Each row is a point. The points of each table are mixes of a few directions, plus a little noise. How many directions does each table use, and how many do they share? Where both have some left over, give the other angles between the two spaces (their principal angles), to ten degrees, smallest first.
In the rows, 128 means zero.

First (5 x 3):
[[157 189 149]
 [147 169 141]
 [108  85 114]
 [113  95 117]
 [116 102 118]]
Second (6 x 3):
[[137 139 121]
 [117 128 160]
 [112 106 137]
 [175 165  54]
 [110 124 173]
 [117 106 123]]
Directions: first 1, second 2, shared 1

First (6 x 4):
[[103  94 152 124]
 [151 145 106 131]
 [150 177 108 133]
 [158 114  97 130]
 [135  79 119 126]
 [ 72 159 186 126]]
Second (5 x 4):
[[160  90 107 137]
 [110 184 169 149]
 [146  98 145 158]
 [108 107 110  95]
 [114 162 107  99]]
Directions: first 2, second 3, shared 2

First (8 x 8):
[[121 149 105 130 160 104  96 199]
 [146 153 152 132 126 118 109  96]
 [ 85  93 110 136 102 154 162 117]
 [109  99 100 121 131 140 150 167]
 [196 125 145  94 150 127 143 133]
 [ 97  97 104 129 118 145 153 147]
 [172 147 146 115 146 115 114 127]
 [ 98 161 163 164  91 122 100  38]]
Second (8 x 8):
[[123  78 150 128 145 120  92 115]
 [147 140 115 189 131 129 145 134]
 [112 119 114 143 163  66 160 116]
 [ 88 144 175 133 148 142 118 130]
 [155  64 121  80 114 152  68 111]
 [134 167  88 138 144 145 154 121]
 [147 116 138  88  68 126 120 150]
 [118 195 123 125 110 144 168 147]]
Directions: first 3, second 5, shared 0; angles 60, 80, 90

First (7 x 9):
[[ 93  88 124 129 156 149 162 117 129]
 [ 99 157  84 143 116 110 132 151 100]
 [185 175 131 167 113 157 165 125 222]
 [102 163 131 132 141 111  88 152  74]
 [107 101 137 112 149 123 123 122 104]
 [182 121 152 113  80 139  96 125 124]
 [129  96 140  98 140 105 133 105 140]]
Second (10 x 9):
[[147 115 116 145  91 151 147 129 146]
 [ 87  96 102 133 112  79 144 134 108]
 [ 83 124 209 136 222  82  95 127 119]
 [146 148  95 107 110 147 129 125 124]
 [ 95  71 104 127 146 131 191 105 159]
 [166 160 166 130 146 172 105 125 147]
 [180 166 109 137  52 149  99 151 113]
 [130 160 102 105 114 108  99 138  92]
 [118 111 146 145 134 119 133 129 135]
 [128 130 131 116 156 143 137 115 140]]
Directions: first 5, second 4, shared 3; angles 80

First (8 x 12):
[[170  87  87 137 138 107  73  94 138 150 160 102]
 [161  79 114 159 123 134 116  97 149 129 134 121]
 [ 90 180 148  98 131 127 149 162 107 124 117 139]
 [ 95 182 136  89 138 115 129 160 103 133 129 131]
 [179  51 110 179 118 140 115  80 162 126 134 119]
 [147  80 143 176 108 159 161 105 156 107 108 140]
 [ 94 172 150 106 128 132 154 158 112 120 114 141]
 [ 89 193 136  81 140 111 128 167  98 135 129 131]]
Second (9 x 12):
[[131 141  91 154 151 137  88 164 105 106 107 133]
 [100 140 183 101 103 132 195 117 142 135 128 139]
 [126 122 128 182 127 169 145 156 125  84  80 153]
 [161  84 106 166 128 137 108 108 143 121 127 123]
 [ 93 173 160  85 123 120 160 146 116 136 129 135]
 [150 116  97 105 141  93  77 105 128 161 168 100]
 [170  55 132 148 108 126 136  62 170 147 153 114]
 [ 86 183 163  63 124 105 157 142 114 150 143 128]
 [136 136  89 150 149 131  85 153 109 113 116 127]]
Directions: first 2, second 3, shared 2

First (8 x 14):
[[134 123 129 116 154 142 158  77 172 150 123 153 107 147]
 [124 130 131 144  98  98  94 180  64  85 138  72 166 107]
 [110 131  75 176 161 130  97 153 136 123 153 127  44 196]
 [147 119 160  90 141 135 181  51 167 144 112 139 158 113]
 [136 123 138 114 139 131 151  91 149 136 123 133 133 129]
 [121 136 131 135  91 120  94 191  82 115 128 118 155  96]
 [118 135 120 144 103 121  93 187  89 116 133 118 134 114]
 [135 127 140 106 136 147 156  94 164 156 116 164 127 122]]
Second (9 x 14):
[[149 121 149  92 126 119 113 127 140 131 140 132 150  87]
 [132 132 103 134 130 158 129 106 139 106 103  99 145 139]
 [126 140  90 130 126 189 127 121 161 134  91 148 129 137]
 [119 128 102 133 108 133  84 198 110 126 123 154 141 125]
 [130 122 129 131 147 105 116 131 131 129 155 127  96 141]
 [160 156 180 124 140 155 159  16 149 116 154  33  68  65]
 [132 111 101 127 158 121 134 104 152 114 125 125 136 173]
 [ 92 131 165 151 103  95 173 168  82 176 120 198 125 146]
 [118 112 135 130 117  77 114 179  86 118 139 137 163 138]]
Directions: first 3, second 6, shared 3

First (8 x 20):
[[142 153 115 152 115 128 129 130 132 135 112 121 126 112 132 147 138 111
  121 105]
 [193  45 158  71 140 162 181  75 122 157 117 191 123 201  65 104 149 195
  117  84]
 [102 130 137 115 159 140  92 140 126 123 137 112 134 118 153 119  94 134
  127 154]
 [105 127 117 147 130 102 125 140 120 114 145  80 149 103 137 120  89 129
  144 159]
 [100  94 110 113  94  55 186 133 116 105 173 170 135 162 122  93 221 115
  189 153]
 [140 165 108 145 137 128 107 137 125 143 111 119 138  96 154 142 149 112
  130 105]
 [ 74 163 145 131 140 148  73 154 143 107 135 112 109 111 163 139  87 103
  110 169]
 [163 144 137 152 108 158 132 114 137 141  92 117 111 125 100 160 101 126
   94  93]]
Second (11 x 20):
[[207 107 124 154 111 131 179  97 135 145  94 133 124 120  76 149 150 142
  109  73]
 [ 93 116 148 103 152 140 101 136 129 111 145 130 124 136 143 114 102 134
  125 164]
 [ 89 165 139 135  77 134 125 138 141 120 130 156  92 162 128 145 138  87
  118 133]
 [ 65 130 138  93 158 141  79 146 116 123 156 116 138 145 167 101  78 138
  138 176]
 [210  59 138 152 189  85 172 118 163  78 120 140 122  38 104 136 233 137
  130 132]
 [114 131 129 120 132 134 115 131 122 132 133 123 134 136 136 120 108 134
  129 135]
 [171 116 125 144 120 127 155 113 134 134 110 131 125 120 101 140 146 135
  119  99]
 [ 98 106 148  95 170 145  95 134 122 119 146 120 136 135 148 106  84 152
  128 166]
 [ 77 166 111 102 113 157  88 135  87 172 139  97 159 179 157 106  36 145
  136 128]
 [124 198  74 169  61  93 144 141 111 158 120 118 141 125 142 145 166  83
  152  86]
 [162 113 135 144 125 118 155 119 146 114 117 144 112 111 106 143 169 122
  120 116]]
Directions: first 5, second 4, shared 3; angles 70

First (9 x 24):
[[112 140 127 144 118 109 147 102 144 108 138 117 102 155 103 160 136 129
  133 119 137 120  89 156]
 [152 131 125 152 116 145  94 155 157 141 165 133 144 129 131 149  96 128
  109 135 146 141 143 119]
 [150 138 155 193 112 144  69 185 196 122 211 122 138 128 140 178  74 129
   64 154 168 133 157 116]
 [138 124 136 100 135 126 141 125 109 151  96 141 132 129 128  88 122 125
  138 126 124 148 109 114]
 [105 124  79 126 125 136 136 103 105 101 125 116 132 116 123 161 174 136
  163 113 104  95 164 153]
 [129 101  96  77 165 148 148  84 110 164  86 151 159 127 134  71 147 127
  157 134 131 111 135  93]
 [204 142 148 107  87 136 101 195 107 203 105 161 143 136 118  86  49 125
  134 115 124 235  87 118]
 [ 85 112 126 115 159 121 150 100 109  92 112 113 122 104 149 116 182 128
  129 133 110  74 164 121]
 [ 77 137 159 137 134  87 168 103 116  70 115  99  79 129 126 142 172 126
  122 119 111  96 104 157]]
Second (8 x 24):
[[108 119 120 145 101 114 130 149 186 146 139  82 126  99 167  66 145 138
  151 139 157 122  98 176]
 [174 133 154 129 156 110 126 108  85 131 142 191 128 126  94 176 135 123
  136 101  92 141 152 107]
 [130 112  83 162  86 130 126 179 207 134 144  85  97  92 142  91 129 140
  103 169 168 145  83 150]
 [139 116 121 139  54 169 147 123 131 118  80 125 108 137 149 153 135 138
  101 146 112 154 116 113]
 [ 87 144 185  75 228 104 119 106  90 130 152 160 183 150 131 105 125 139
  179  84 108  88 162 162]
 [ 90 128 153  62 187 121 123 110  93 121 152 163 153 162 101 154 120 118
  129 117  90 119 161 105]
 [165 141 104 174 132 153 121 150 127 111 105 123 113 121 122 135 101 143
  105 136 160 127 116 128]
 [132 131 106 138  80 124 133 104 105 134 105  97 114 138 120 140 133  84
  119 133 138 128 131  84]]
Directions: first 5, second 6, shared 0; angles 50, 60, 80, 80, 90

First (8 x 32):
[[169 178 154  88 147 102 189 118  74 129 118 139  57 151 174 123 132 111
  181 123  66 126 221  82  76 159 147 141 109 171 134  62]
 [122 106 124 118 138 109 154 126 147 135 143 114 138 119 104 118 123 102
  113 134 160 124 112 147 157 126 113 100 162 108 150 122]
 [138  92 143  85 145  80 185 107 154 140 166 113 114 119 102 119 129  86
  114 144 162 114 129 160 151 122 103  82 184 109 163  87]
 [139 191 126 191 113 187  84 114  67 139  88 146 155 136 179 149 136 185
  151  85  98 148 140  80  88 129 116 202  97 165  80 153]
 [113 116 122 167  88 174  31 116 145 121 124 148 166 120 132 163 141 193
  102 124 129 130  74 146 113  92 122 163  97 127  80 179]
 [115  85 125  89 135  93 146 145 174 116 152 117 110 123  92 113 120  92
  111 159 146 116 114 162 157 126 143  78 139 101 158 120]
 [112 110 117 135 130 127 125 140 149 127 130 119 149 121 106 120 121 117
  111 134 153 128 102 143 155 126 127 111 139 109 139 146]
 [116 151 112 152 128 152 108 156 114 119  99 129 136 134 134 120 120 137
  139 121 111 138 129 105 126 143 150 148  96 134 120 154]]
Second (10 x 32):
[[ 58  77 120 138 157 160 127  87 128  81 127 192 104 127 137 125 116 126
   88 133 149 148 131 142 135 115 126  61  98 137 174 124]
 [100 131 122 158 164 154 153 126 101 134 127 129 157 132 118  99 106 101
  116 138 154 158 120 137 152 133 134 105 157 125 180 138]
 [103 139 121 166 172 158 160 132  93 143 127 120 169 133 113  91 101  93
  119 140 158 164 118 137 159 136 137 109 170 123 188 142]
 [106 109 126 128 134 137 124 113 131 110 128 151 116 127 133 131 126 130
  115 129 132 132 130 132 128 122 126 107 113 132 138 125]
 [124  76 134  72  77 101  75  94 185  73 129 183  46 119 158 187 164 184
  117 111  92  82 146 122  83 105 113 116  40 141  59 102]
 [175 179 131 141 127 117 147 167 108 178 128  67 172 132 112 110 123 110
  158 131 127 131 120 121 139 145 135 175 179 117 122 140]
 [163 134 135 101  93 100 108 137 150 131 129 116 108 125 135 153 149 151
  145 119 103  99 134 118 107 126 123 158 110 129  77 120]
 [171 173 131 138 125 117 144 162 111 172 128  74 166 131 114 113 125 113
  155 130 126 129 121 122 137 143 134 171 172 119 121 138]
 [175 119 139  72  62  80  81 128 178 113 130 130  73 121 147 182 169 178
  147 109  81  73 142 112  83 118 116 166  72 133  34 108]
 [105 141 121 165 169 156 160 133  94 144 127 118 169 133 114  92 102  94
  121 140 157 163 118 137 158 137 136 111 170 123 186 142]]
Directions: first 4, second 2, shared 0; angles 30, 70

First (10 x 32):
[[ 69 100 145 222 172 156  42 102 169 107 149 145 146  78 101 135 121  94
  114 113  93  65 131 114  79 172 179 149 108 170 126 161]
 [156 130 135  89  94 130 160 128 131 133 112 106 127 138 147 134 123 136
  134 140 158 149 130 130 143 107 128 120 122 117 111 118]
 [114 129  50 167  65 100  60 102 154 185 155 165 185 102  74 116 182  90
  148 132 129 192 159 197 131  77  80 163 144 166  82 149]
 [164 169 109  77  99  97 153 158 121 150 114 130 133 119 134 113 156 180
  159 152 136 179 133 152 142 104  77 119 117 101  90 123]
 [175 115 167  75  99 167 185 150 120 111 102 103 114 157 179 153 100 169
  110 128 174 141 134  98 138  96 149 132 128 126 138 106]
 [105  98 122 155 127 136 118  93 128 127 141 123 128 149 116 135 114  68
  111 112 132 110 126 129 134 130 152 132 148 143 153 126]
 [147 169 126 121 206  78  89 170  74 164 140 194 109 116  88 124 153 192
  141 134  75 111  98 101 127 168 102 111 122  90 118 117]
 [125 138 138 127 155 111 116 120 125 133 126 128 118 117 115 128 125 122
  137 137 115 105 110 116 127 158 141 109 112 108 113 126]
 [134 126 151 100 116 143 179 129 135  99 109  88 113 141 164 127 108 128
  126 134 148 124 126 120 134 128 138 114 122 116 140 122]
 [ 90 106 138 147 145 159 178 129 122  70 133  98 105 163 161 113  98 101
  101 100 120 102 131 123 125 139 132 133 154 143 209 133]]
Second (8 x 32):
[[174 133 100 105 159 141 104 178 121 198  52  84 125 145 120 159 154 203
  158 175 103  73  85 162 135  75 117 129 210  52 114 161]
 [117 123 129 120 131 126 131 137 117 125 144 132 132 134 129 122 130 120
  123 111 136 132 130 119 117 132 128 134 128 137 142 114]
 [134 129 139 159 104 145 129 130 157  87 100 156 110  87 148 141  67 103
  117  58 146 188 169  66 135 135  69 138 118 167 174 162]
 [127 137 125  75 127  79 113 135 120 163 138  89 157 107 106 114 146  95
  156 130 154 123  83 121 101 129 171 120 108  99  81  95]
 [ 90 134 149 172 106 149 136  75 159  83 159 175 116 104 146 125 124  97
  109 119 123 155 195 129 140 187  87 104  75 168 120 130]
 [110 129 117  89 150 115 120 150 100 167 146 104 149 141 119 119 175 134
  136 144 125  96 105 153  99 132 144 121 143  94 107  92]
 [132 128 134 118 113  96 131 101 132 121 151 117 137 126 110 112 122 102
  138 145 143 133 106 128 131 128 181 125  90 139  98 116]
 [138 108 131 185 132 170 157 115 119  81 136 166  99 184 142 132 105 170
   93 143  98 123 151 144 165 105 125 154 153 171 189 156]]
Directions: first 6, second 5, shared 1; angles 60, 60, 70, 90

First (10 x 32):
[[128 136 136 133 123 124 133 124 136 127 145 131 126 131 127 121 129 121
  144 134 130 117 123 128 127 119 127 135 129 122 120 127]
 [126 100  99 112 149 143 110 141 102 133  70 117 134 120 130 151 127 151
   70 108 122 166 145 126 133 158 132 105 124 147 155 132]
 [128 123 124 126 131 130 125 129 124 128 120 126 129 127 128 131 128 132
  120 125 128 134 130 128 129 132 129 124 128 131 132 129]
 [125  69  68  94 172 159  91 154  74 138   8 106 140 110 132 174 125 176
    7  85 116 208 162 123 139 191 137  79 119 166 184 136]
 [129 158 159 145 106 112 147 115 155 123 188 139 122 137 126 105 129 104
  189 150 133  88 110 130 123  97 123 152 132 109 100 124]
 [128 129 129 128 127 127 129 128 129 128 130 128 128 129 128 127 128 127
  131 129 129 126 127 128 128 128 128 128 128 127 127 127]
 [130 165 166 149 100 108 151 112 162 122 202 141 120 139 126  99 130  98
  204 155 136  78 106 131 121  89 122 158 133 104  93 123]
 [129 146 147 139 114 119 139 120 144 125 165 135 124 133 126 114 129 113
  166 141 132 104 117 129 125 109 125 143 130 116 111 126]
 [128 133 133 130 124 125 131 126 132 127 138 129 128 129 128 124 129 124
  137 131 129 121 124 128 127 122 127 132 128 125 124 127]
 [128 121 120 124 134 132 124 132 121 130 113 125 129 126 129 134 128 134
  114 123 126 138 132 127 130 136 128 122 127 132 135 130]]
Second (8 x 32):
[[130 121 118 122 133 129 128 130 125 130 121 124 131 128 128 135 129 133
  122 121 128 138 128 127 127 139 131 122 131 132 135 125]
 [104 180 218  89  85 141  88  84 205 123 172 129  89 130 111 137 124 102
  170 206 180  53  75 144 129  97  90 164 123 189  63 166]
 [132 132 126 162 127 118 143 140 109 122 133 139 134 128 136 103 128 121
  131 120 107 123 147 126 131 107 133 132 122  93 132 122]
 [117 146 163  98 112 138 107 106 166 129 142 123 110 129 118 143 127 121
  142 161 158 102  99 135 127 126 111 140 129 167 102 145]
 [130 132 128 149 127 122 137 135 117 124 132 135 131 128 132 112 127 123
  131 124 115 124 140 127 130 114 131 131 124 107 129 125]
 [135 101  88 115 148 131 133 138 110 137 103 118 141 126 129 147 131 146
  106 100 124 166 135 123 125 162 141 108 136 131 155 116]
 [139 102  83 147 150 121 148 150  90 131 106 128 148 126 137 123 130 141
  107  90 102 164 154 120 128 143 146 111 130  98 160 109]
 [136 111  98 142 142 123 142 143 102 129 113 128 141 127 134 124 129 136
  114 102 110 153 146 123 128 138 141 116 130 107 150 115]]
Directions: first 1, second 2, shared 0; angles 30

First (10 x 32):
[[176  90 137 149 120 137 131 131 130 139 118 144 100 131 160 154 103 156
  113 124 151 142 146 105 159 132 129 144 122  79 141 130]
 [106 142 112 108 151 110 101 116 160  93 132 124 161 133  81 141 135 115
  129 156 141 126  96 114 117 113  87 142 131 145 112 174]
 [111 169 128 102  94 112 107 180 135 165 122  90 112  65 187  71 151 155
  143 122 108 139 105 189 148 150 199 126 187  92 118  31]
 [141 115 137 122 132 120 113 163 135 157 117 112 102 116 177 131 108 157
  129 127 148 140 143 140 166 145 141 119 116  99 115  92]
 [173 104 166 120 110 145  84 188 134 177 151 109 126  93 177  72 123 161
  124  56 165 130 158 178 152 166 187 136  75 100  97  48]
 [ 90 123 116 139 164 127 175  82  97 108 114 144 122 191  92 186 113  92
  132 165 106 116 146  88 108 110  66  89 109 187 145 197]
 [102 142 108 136 119 129 125 156 149 175 172 134 125 103 125 113 164 148
  142  86  81 142 130 134 147 166 165 138 153 109 134  70]
 [127 128 112 146 133 135 157  69 123  75 124 159 151 159  70 163 132  96
  121 156 119 119 110  81  91  92  80 143 145 155 151 210]
 [130 142 133 135 115 141 153  89 100  86 117 138 146 138 101 116 137  94
  125 142 119 110 111 130  81  96 125 129 143 158 147 165]
 [125 121 134 125 142 129 132 109 116 104 113 127 136 153 115 139 111 110
  124 145 145 118 131 121 112 111 102 116 103 156 125 168]]
Second (8 x 32):
[[106 150 123 115 129 118 133 128 139 116 114 131 132 116 129 141 129 131
  132 129 118 137 131 116 123 137 122 112 124 130 146 129]
 [160  85 111 109 117 129 119 124 128 133 146 133  90  92 105 151 101  69
  158  86 143 128 120 121 120  95 125 151 119 188 136 123]
 [111 120 111 111 140 133 124 118 112 142 120 132 127 130 124 121 127 130
  120 117 105 159 118 128 111 111  86 119 146 139 111 129]
 [209  56 160 177 113 154 117 137 100 155 182 119 115 170 121  86 128 117
  111 127 178  82 123 164 152 110 169 182 128 116  86 127]
 [ 60 190 121  79 129 104 137 132 132 104  84 142 166 121 131 142 143 169
  102 131 104 156 129  78 101 163  96  59 127 110 172 128]
 [169 118 182 194 120 147 128 147 102 141 160 115 166 210 145  67 162 191
   73 175 169  74 135 161 159 158 181 146 132  40  90 132]
 [ 74 193 115 135 152 119 139 117 157 115  91 122 141 121 154 141 139 158
  144 166  82 147 140 138 136 148 118 108 132 100 129 136]
 [136 114 100 102 123 118 125 117 153 118 127 132  84  66 115 174  95  58
  184  93 123 138 127 118 122 102 127 146 112 199 152 123]]
Directions: first 6, second 4, shared 0; angles 40, 70, 90, 90

First (11 x 32):
[[102  67 114  68 154  87 125 105 133  61  88 160 151  93 111 104  96 158
  145 193 100 146 171 130 136 101  71 168 101 181 167 132]
 [111 137 156 151 118 165 163 108 155 148 147  90 102 156 171 195  99  72
  124  74 142  78  81 103  88 149 151  69 131 127 100 110]
 [162 178 125 170 110 144 111 161 107 179 155 121 123 144 119 111 173 132
  114 101 146 141 116 140 143 141 167 126 151  79 109 135]
 [155 165 125 160 115 139 113 154 111 166 147 125 125 139 119 112 165 134
  118 109 141 140 121 139 142 138 157 128 145  90 114 133]
 [165 164 112 151 118 124  97 165  97 161 141 140 136 127  99  81 180 158
  119 130 137 163 141 150 160 129 149 154 146  88 126 142]
 [ 77  73 146  90 144 128 166  78 167  78 106 117 121 124 161 183  58  94
  143 134 114  87 118 101  89 123  94 102 103 187 137 111]
 [ 94  98 146 112 135 138 160  93 158 103 120 112 117 134 159 178  79  92
  135 116 124  91 109 105  93 130 114  97 114 162 125 113]
 [158 168 124 161 113 138 111 157 108 168 148 126 126 139 117 109 168 136
  117 109 142 142 122 140 145 138 159 130 147  88 115 135]
 [101  76 121  80 149 100 133 104 139  73  96 149 143 103 122 120  94 144
  143 174 105 134 156 125 127 108  83 152 105 176 156 128]
 [113  92 118  91 144 102 124 116 130  86 103 149 143 106 115 109 111 149
  138 168 110 142 156 131 135 111  93 155 111 160 153 132]
 [170 186 123 175 108 144 106 167 102 185 157 123 123 144 115 104 184 137
  113  99 148 145 117 144 149 142 171 129 155  71 107 137]]
Second (10 x 32):
[[139 133 178 108 107 155 126  95 140 169 131  69 124 133 109 111 153  98
  176 170 137 121 113 101 137 126 151 133 124 131 149 125]
 [116 124  75 150 151  97 131 164 116  83 125 193 132 122 148 147 101 161
   76  83 119 135 143 156 118 129 104 122 132 124 103 132]
 [121 124  94 141 143 110 131 152 120 100 125 170 130 123 140 140 110 148
   95  99 122 133 138 146 122 129 113 125 131 125 113 131]
 [140 132 182 106 102 158 125  89 141 174 131  61 124 136 108 108 156  94
  182 174 137 121 111 100 138 126 154 133 124 132 152 126]
 [131 130 138 124 123 134 128 120 131 137 129 115 127 130 124 125 132 121
  137 136 130 126 124 123 130 128 132 129 127 128 133 128]
 [136 131 163 115 112 147 127 104 137 156 130  86 126 133 114 118 145 107
  161 158 135 123 118 109 133 126 144 130 126 130 143 126]
 [123 126 107 136 138 116 130 144 124 110 126 153 129 126 136 135 118 142
  107 110 125 132 134 139 125 129 119 126 130 127 118 130]
 [110 121  48 159 163  84 133 182 108  63 122 223 133 120 157 154  88 176
   52  61 112 139 149 171 114 131  93 121 135 122  93 132]
 [114 121  64 152 157  94 131 171 112  77 123 205 133 120 151 151  97 167
   67  74 117 137 146 161 117 130 100 121 132 125 100 131]
 [150 137 229  90  83 183 123  59 153 210 136   7 122 140  90  94 178  65
  227 213 147 114  99  75 145 124 174 138 120 133 173 123]]
Directions: first 2, second 1, shared 0; angles 80
